Each row of a before or after table is a point. The points were changed in one or more steps. Then noise was added and the rows were shuffled. The steps act on columns, c1 being the first. Name the steps. A step turns or swaps two columns, mirrors them in a line or flattens them onto one, adds a multiple of one to another, or multiplies or shifts one. Angles are multiples of 10 degrees, from the lower column toward the higher: turns from -170 to 170, lines from 10 to 170 but not 90. Use the fewest steps. Two steps may share a column if one is a turn and the other turns, adds or multiplies; they go together, in the order done. Otherwise the lowest column goes first.

Before (13 x 2)
-4.9; -4.5
1.6; -6.9
-2.5; -10.6
-1.0; -2.1
3.3; 3.4
-5.0; -5.4
-3.4; -6.5
0.0; -2.5
2.1; -4.6
-0.8; 0.1
4.8; -0.2
5.5; 3.9
-4.2; 5.0
After (13 x 2)
3.5; 6.6
-0.3; 3.2
0.5; 2.9
-2.9; 4.3
3.8; 5.5
0.9; 0.2
-4.4; -4.3
2.1; 7.2
5.4; -4.1
-5.2; -0.8
-2.9; 6.6
0.4; 10.9
-3.0; -3.7
Steps: turn c1 and c2 by -170 degrees

Before (13 x 8)
-3.0; 1.2; 3.6; 3.2; 7.3; 5.6; 1.8; 2.3
2.1; -0.6; -2.3; -5.2; 0.3; 0.9; -0.2; -3.4
-7.7; -1.4; -6.2; -5.3; -4.7; -8.5; -0.9; -2.5
-3.6; 3.9; 5.9; 7.1; 1.8; 1.2; 4.5; 3.9
-7.0; 1.6; 0.6; 2.2; 1.0; 2.2; 8.8; 3.0
2.0; 2.6; 3.6; 4.3; 1.9; 2.0; 2.5; -3.9
-4.4; -5.9; -2.6; 2.4; -1.1; -2.6; 1.8; 7.6
-0.8; 4.4; 1.1; -1.0; 5.1; 1.9; -3.7; -3.8
-3.5; -7.8; 0.5; -0.3; 3.5; -4.8; 4.8; 1.4
3.7; 0.5; 1.0; -9.2; -1.3; 3.4; -5.6; -5.9
3.6; 5.0; 3.0; 2.2; 8.9; 3.0; 3.8; 4.9
4.7; 4.6; -0.6; 2.6; 5.7; 3.2; 0.4; -2.1
-6.1; -3.1; -7.6; -3.0; -4.7; -0.9; -1.8; -6.2
After (13 x 8)
-6.1; -7.6; 6.0; -2.7; 1.8; -3.4; -5.4; 2.4
-7.4; -3.0; 3.1; -4.5; 8.9; -3.4; 1.3; 4.3
-5.5; -4.8; 3.6; -1.9; 2.0; 4.1; 0.8; 0.6
2.3; -1.3; -2.7; 6.1; -1.2; -8.1; -4.6; 0.2
-4.6; -2.5; 0.7; -1.2; 0.9; -2.1; -10.6; 3.1
2.2; 9.0; 1.1; -2.0; -1.4; 6.6; 6.0; 1.3
-2.6; -3.4; 3.6; -0.5; 7.3; -0.2; -3.6; 5.8
10.1; 3.5; -7.6; 2.6; -4.8; 5.5; -4.4; -3.0
2.7; 0.1; 1.0; -4.5; 5.3; 4.1; 1.1; 0.6
-2.2; -3.3; -0.5; -4.2; 5.8; 2.9; 3.9; 2.2
-2.7; 1.7; 0.4; 7.7; 3.5; -2.9; -5.3; -3.9
8.9; 5.4; -6.2; 0.4; -4.8; -0.5; -6.3; -9.0
0.7; 5.2; -2.3; -0.5; 0.3; 3.6; 1.8; -0.2
Steps: turn c1 and c7 by 120 degrees; add -0.7 times c3 to c1; mirror c2 and c4 in the line at 130 degrees; turn c6 and c8 by 70 degrees

Before (9 x 12)
-1.0; -0.8; -0.7; 1.2; -1.8; -2.0; -2.9; -10.2; -3.2; -2.0; 5.4; -1.1
3.9; 0.7; 2.6; -7.8; -5.6; 8.2; 14.7; 1.2; -0.1; -2.8; 4.3; -2.5
2.3; 0.9; 0.6; -6.9; -4.9; -2.8; -5.2; 0.1; 1.0; 7.7; 2.7; 0.5
3.5; 1.2; 0.5; 1.0; 0.9; 8.0; -2.4; -9.3; 1.9; 7.2; -0.6; -0.5
-3.2; 1.6; 3.2; 1.0; 0.7; 4.7; -3.3; -1.5; 1.6; -0.5; -0.2; -9.9
-5.1; 2.8; -7.2; 3.3; -0.1; -2.0; -1.0; -0.5; 0.7; 7.0; 4.6; -0.1
3.3; -0.3; -1.4; 3.9; -10.1; -1.5; -3.1; 10.0; 0.5; -1.8; 6.2; -1.0
0.8; -3.0; -0.3; 2.1; -1.5; -3.5; -3.0; 4.6; 3.5; 6.3; 3.9; 0.0
4.0; 1.8; 2.7; 4.0; -1.9; -3.2; -4.1; -8.8; -6.1; -1.1; -0.7; -5.2
After (9 x 12)
-3.0; 1.7; -2.3; -6.7; 3.6; -7.4; -5.2; -6.8; 1.2; -6.4; 1.0; -4.8
-3.6; -0.4; -0.5; 10.4; 7.8; 6.7; 3.3; 3.8; 3.7; -1.0; 1.8; -5.9
-0.6; -3.2; -0.2; 4.9; -0.2; 4.1; -0.9; 1.6; 4.2; -6.0; 2.4; -1.0
0.9; -0.8; 0.9; -7.2; 0.2; 2.9; 3.7; -6.8; -0.3; -0.7; -0.2; -0.6
4.3; 1.7; -1.5; -0.6; 2.1; -4.1; 1.7; -1.6; 1.1; -2.1; 0.6; -3.4
-1.9; 1.6; -1.8; -3.8; 2.3; 5.0; -3.4; 5.2; 2.2; -8.8; 1.1; -2.1
-2.2; 2.3; -4.1; -3.5; 0.2; 4.0; 2.0; -8.8; -5.3; -2.6; -2.2; -8.8
-1.6; 0.4; -4.2; -3.8; 8.9; -4.4; -8.2; 6.9; 1.9; 12.8; 0.7; -5.1
0.8; 2.9; 8.4; 2.2; -1.0; 2.2; -6.5; -2.7; 3.0; -5.3; 1.7; 1.1
Steps: turn c1 and c3 by -150 degrees; add 1.5 times c1 to c12; turn c7 and c10 by 130 degrees; add -0.7 times c2 to c7; turn c4 and c8 by -50 degrees; turn c5 and c6 by -150 degrees; flatten c9 and c11 onto the line at 30 degrees

Before (13 x 20)
2.1; 3.3; 5.7; 4.3; -4.9; -2.5; -3.1; 4.1; 2.1; 1.2; -2.3; 3.8; -2.0; 6.1; 4.2; 0.9; -3.2; 0.0; -0.9; -2.5
-0.2; -1.1; -1.0; 2.8; -1.4; -1.5; -3.6; -2.1; 9.0; 2.6; -1.3; 5.1; 2.3; 1.1; 1.9; 3.3; 4.3; -2.4; -2.4; -7.7
9.0; -1.1; -3.6; -7.2; 2.1; -1.2; -2.1; 1.4; 1.1; -5.0; 3.2; -3.7; -8.8; -4.5; 4.3; 2.0; -6.7; -3.5; 4.8; -0.8
9.6; -5.9; 0.3; -6.2; 1.6; -0.2; 0.3; 9.8; 1.6; -4.5; 1.3; -8.8; -6.9; -6.3; 3.3; 2.6; 0.1; -1.5; 11.0; -0.7
-5.8; -2.0; 2.2; 0.4; 1.9; -5.6; 1.4; -1.7; 4.6; -1.8; -3.8; 5.0; 2.8; 6.8; 2.7; -1.9; -0.8; -0.4; 3.9; -3.6
2.9; 1.4; 1.1; 2.3; 0.9; -0.5; -4.1; 1.8; 1.5; -0.7; -7.5; 5.9; 9.5; 2.5; 3.6; 3.6; -4.2; 1.0; -4.5; -1.6
-6.0; -2.2; -8.3; -3.4; -2.6; 5.9; 2.5; -3.3; 0.2; 3.8; -1.6; -7.5; 2.9; 5.0; 4.9; 2.5; 6.6; -10.0; -1.3; 4.9
1.3; 3.0; 2.3; 7.3; 2.0; -2.5; -2.3; -3.0; 3.2; 2.7; 0.9; 3.6; 6.8; 2.7; 4.7; -3.9; 0.7; -0.7; 1.3; -2.1
-9.8; -3.3; -4.4; -2.4; -6.6; -0.7; 2.8; -2.6; -1.8; 1.4; 2.4; -4.2; 3.1; -4.2; 0.7; 2.2; 6.8; -11.6; -2.1; 6.8
7.3; 0.4; -3.4; -6.7; -7.3; 3.1; 3.7; 2.4; 1.6; -1.2; -0.9; -5.0; -4.1; -6.9; 2.3; 0.8; -5.1; 1.2; 9.1; 0.8
-0.1; 4.1; 1.5; 1.5; -3.0; 3.3; -3.3; -2.5; -2.2; -6.0; -3.2; 6.1; 4.9; 6.1; 1.5; 0.8; 5.3; -1.2; -0.8; -1.7
-0.8; 1.7; 2.0; 1.7; 0.1; -0.5; -7.6; -0.9; 10.4; -4.2; -0.6; 2.1; 5.5; 4.5; 5.4; 2.1; 0.5; 3.6; -2.7; 1.7
6.6; -4.6; -0.6; -10.2; -0.6; -1.1; -5.8; 2.8; -0.5; 3.0; 2.4; -3.5; -4.9; -3.4; 2.4; 0.8; -1.0; 3.0; 6.2; -0.3
After (13 x 20)
1.3; -7.7; 2.7; -7.2; 9.8; -2.7; 1.3; -2.9; 3.1; 4.3; 1.1; 1.4; -0.7; 2.4; 5.0; -4.0; 1.0; -2.0; -2.0; -2.0
7.0; 6.4; -1.0; 10.8; -7.1; -1.4; 6.2; 3.2; -0.5; 4.1; 3.3; -2.3; -1.4; -3.7; 2.3; 0.7; -0.6; 0.7; -6.1; -0.2
0.0; -6.1; 1.2; -1.6; 4.0; 3.4; -1.0; -2.0; -2.0; -8.3; -4.1; 6.8; 1.0; 6.1; 1.3; 1.0; 5.5; 0.5; -3.7; -1.7
9.0; 8.1; -3.6; 5.6; -2.1; -1.0; 4.8; 1.6; 0.8; -4.3; 4.5; -4.0; 3.5; -4.7; 4.0; 2.0; -6.3; 5.7; -1.8; -0.9
-0.1; -1.8; -1.2; -3.3; 5.6; -1.1; -2.8; -2.2; 8.7; 3.9; -1.7; 4.6; -2.1; 1.1; 1.9; 3.3; 4.4; 1.3; -3.4; -8.0
2.6; -8.9; 1.2; -2.0; 11.4; -0.6; -4.5; 2.3; 1.8; -0.2; -9.8; 3.8; -3.8; 2.2; 3.5; 3.5; -3.8; -1.9; -3.9; -1.6
-5.4; -1.5; -8.5; -0.1; -17.0; 6.2; -1.3; -3.3; 0.1; -0.1; -2.0; -4.3; -3.0; 4.9; 4.9; 2.5; 6.5; 10.3; 2.1; 4.8
-5.6; -1.8; 2.2; -0.3; 11.8; -5.6; 4.2; -1.8; 4.3; 2.1; -5.1; 2.6; -3.1; 6.4; 2.7; -2.0; -0.8; 0.4; 1.5; -3.6
-9.4; -1.2; -3.9; -2.1; -19.9; -0.7; -2.6; -2.0; -2.0; 2.1; 2.8; 0.9; -4.3; -4.2; 0.8; 1.8; 6.9; 11.9; 2.8; 6.7
-0.8; -5.3; 2.0; -0.5; 3.6; -0.4; -3.0; -0.8; 10.7; -3.5; -0.6; 1.5; -1.2; 4.3; 5.4; 2.6; 0.5; -3.8; -7.8; 1.4
2.6; 0.1; 5.6; -4.3; -3.4; -2.5; -0.8; 4.6; 2.7; 3.2; -3.2; 5.9; 4.0; 5.9; 4.1; 0.8; -2.9; -1.3; -3.5; -2.7
7.5; 3.2; -3.6; 6.9; -22.3; 3.2; 9.3; 2.3; 1.4; -3.0; -1.3; 1.1; 2.2; -7.0; 2.0; 1.0; -5.3; 1.4; 3.9; 1.0
9.4; 9.2; 0.0; 5.4; -11.2; -0.2; 11.2; 9.4; 1.4; -4.6; 1.5; -8.0; -1.4; -6.2; 3.0; 2.6; -0.1; 3.3; 0.6; -0.5
Steps: turn c2 and c13 by 120 degrees; turn c4 and c18 by -160 degrees; turn c5 and c12 by -40 degrees; multiply c5 by 2.5; add -0.7 times c6 to c10; swap c7 and c19; multiply c11 by 1.3
